Rows are points. The ring and each string are closed loops that go straight from each point to the next, and from the last back to the first. Before rounding, they use only three directions, however many columns there are. How many times does the string pass through the ring? Passing back the other way cancels.
(in the rows, 128 means zero)

Ring (9 x 4):
[[193 112 151 130]
 [190 137 143 140]
 [158 166 136 143]
 [132 166 133 136]
 [106 149 134 121]
 [100 110 150 104]
 [113  92 163 101]
 [149  78 171 105]
 [172  83 166 113]]
String (14 x 4):
[[155  98 143 111]
 [167  68 140 100]
 [178  62 164 104]
 [190  58 147 103]
 [191  75 140 110]
 [211  82 164 123]
 [201 104 182 134]
 [178 118 179 134]
 [155 117 144 121]
 [184  99 131 118]
 [204  82 144 117]
 [201  75 177 119]
 [168 102 197 127]
 [153 115 178 125]]
Times through: 2

Ring (6 x 6):
[[185  87 138  93 102  95]
 [181 131 120 119  94  79]
 [155 149 103 139 100  93]
 [107 116  98 139 124 146]
 [109  66  99 121 116 151]
 [142  48 117 100 107 130]]
String (16 x 6):
[[202 132 136 107  94  69]
 [191 140 109 127  77  57]
 [169 131  95 136  79  73]
 [152 113 111 123 104 107]
 [154 121 126 116 118 116]
 [174 162 131 124 114  93]
 [188 163 111 134  85  60]
 [191 139 105 129  73  54]
 [183 112 105 122  75  67]
 [162  99 111 117  94  97]
 [169 104 135 103 113 108]
 [195 100 166  79 124 105]
 [201  86 156  80 108  92]
 [202  82 144  86  94  80]
 [196  84 118 103  74  66]
 [210 114 143  95  93  68]]
Times through: 2

Ring (7 x 8):
[[186 132 137 125 118 127 139  52]
 [189 168 122 140 100 144 121  79]
 [149 190  94 154  92 151 102 138]
 [ 86 174  88 158 108 140  98 192]
 [ 58 133  97 145 132 120 114 188]
 [ 82  75 113 110 155  95 148 113]
 [145  87 132 107 143 104 154  57]]
String (25 x 8):
[[113 203  63 160  86 155  88 184]
 [ 99 209  85 175  90 157  82 208]
 [103 181 108 166 106 145  97 184]
 [114 141 105 137 121 127 121 135]
 [112 143 108 141 120 128 119 140]
 [ 68 172 104 168 115 139  95 213]
 [ 88 157 108 155 119 133 107 178]
 [110 132  99 131 123 122 124 130]
 [105 135  96 133 123 123 122 138]
 [110 147 108 143 119 129 117 144]
 [ 87 191 103 174 104 149  90 208]
 [106 191 108 171 102 150  93 189]
 [122 149 110 142 117 131 117 135]
 [121 146  94 135 115 129 119 129]
 [137 178  80 145  96 145 105 138]
 [157 189  84 147  89 151 104 127]
 [137 147  91 130 111 130 122 112]
 [143 149  95 131 110 132 121 109]
 [178 177  92 138  92 146 114  94]
 [200 201 104 151  80 159 106  93]
 [191 204 115 159  83 160 103 107]
 [166 187 118 156  95 151 106 121]
 [141 165 117 149 108 140 113 128]
 [159 211 101 166  83 162  93 147]
 [141 218  79 167  78 164  85 170]]
Times through: 1
String (26 x 8):
[[152 198 107 163  91 156  98 144]
 [174 220  87 163  73 167  90 137]
 [175 196  81 146  82 155 103 113]
 [149 154  96 133 107 134 120 106]
 [145 156 121 144 112 136 119 117]
 [181 171 131 148 102 145 118  93]
 [136 141 116 135 119 128 125 112]
 [169 133 115 122 116 126 135  69]
 [227 141 157 127 112 134 142  19]
 [221 136 170 130 118 132 144  23]
 [152 135 132 134 122 127 131  92]
 [146 120 116 121 126 119 137  82]
 [187 102 133 105 130 113 155  24]
 [223 120 170 120 124 124 152   7]
 [196 140 159 135 118 132 137  52]
 [144 139 123 135 120 128 127 103]
 [144 129 107 123 120 123 132  91]
 [211 155 121 126 101 139 132  43]
 [222 183 123 141  88 152 119  56]
 [165 155  96 129 104 136 123  90]
 [137 145 101 132 114 130 123 112]
 [160 188 116 158  95 152 105 127]
 [168 214 100 165  80 163  93 139]
 [154 201  73 152  81 156  97 139]
 [131 157  85 135 106 135 115 127]
 [132 158 103 142 110 136 115 130]]
Times through: 0

Ring (8 x 9):
[[173 193 152 103 150 124 130 125 110]
 [172 214 133 100 154 129 124 151 100]
 [141 191 111 117 139 131 121 167  95]
 [ 96 150 108 144 120 124 126 161  98]
 [ 65  87 117 167  97 118 134 131 110]
 [109  64 130 149  94 125 133 106 119]
 [164  92 147 119 111 130 132  95 122]
 [175 135 155 109 129 127 133 100 120]]
String (20 x 9):
[[185 147 140 102 132 134 126 119 112]
 [107 156 150 140 131 111 138 119 114]
 [131 198 160 124 150 110 138 122 112]
 [176 245 154  95 169 120 130 141 104]
 [131 208 142 122 150 116 132 144 104]
 [147 161 129 119 132 128 127 139 106]
 [202 200 109  85 147 146 113 168  93]
 [170 216  95  98 148 142 112 190  85]
 [ 73 182 108 151 130 116 128 174  94]
 [ 51 154  96 165 116 117 127 177  93]
 [117 120  94 136 109 136 119 161  98]
 [ 57  83  98 171  91 123 128 149 103]
 [  7  59 116 199  82 106 141 127 113]
 [ 59  95 133 171 102 110 140 119 115]
 [128 121 130 133 116 126 130 125 111]
 [170  71 124 117 100 142 124 109 116]
 [153 117 131 121 117 132 127 120 113]
 [105  92 155 149 108 113 141  92 124]
 [182  95 160 111 116 130 134  81 127]
 [236 128 148  79 130 145 123 100 119]]
Times through: 0
